Rows are points. The window is the flat piece filled in between its corners: a triangle in 3 columns, a solid with four corners in 4, and so on. A path goes straight from each point to the next, and from the last back to the first. List the points from which the path goes on through the window.

Window (4 x 4)
[[ 49  16  -7  -2]
 [-23  -5 -32  10]
 [-58 -10  33  -4]
 [  6 -21  -9  -3]]
Path:
(1): [ 16  -4 -44 -27]
(2): [ 22  -3 -26  50]
(3): [-50 -19   2  13]
(4): [-60  -5  -9 -28]
(5): [ 50  14 -34 -20]
(6): [ 55   3 -20  19]
(7): [-31  -3   8  13]
(8): [-36  -2   2 -13]
Through the window after points: none

Window (8 x 8)
[[ -6  10   1 -14  17  25  13  -5]
 [-27 -17  22  32 -24  24  33  17]
 [-10  13  18  29   9   5  -7  -8]
 [-17 -21  -5 -15  18  21 -11   0]
 [ -6 -24   4 -22  16  -5  22  -6]
 [-60  -6 -30  11 -51   7  19  18]
 [-11   9  26  16 -33  15  -3   8]
 [ 25 -24 -26 -19  28  10   3 -17]]
Path:
(1): [-29  -4   1  14 -10   4  14  42]
(2): [ -7  -3 -11  -3  12  -1  -6  10]
(3): [-10  -3  -7  -6  -2  16  -3 -26]
(4): [-30 -14  -4   3 -23  22  10 -15]
(5): [-10   6  -7   0   1  -1  -2  38]
(6): [-13  -6   6   8 -13  10   5  15]
(7): [-20 -14  12  11 -22  16   4 -15]
(8): [-17 -15   5   6  -4   9   2 -14]
(9): [-9 -5  6  4  7  1  6 15]
(10): [ -7   6 -12   3   9   4   6  33]
(11): [-15  -9   1  -4 -10  22   9 -26]
(12): [-38  -2  11  11 -19  18  10  -5]
Through the window after points: 4, 10
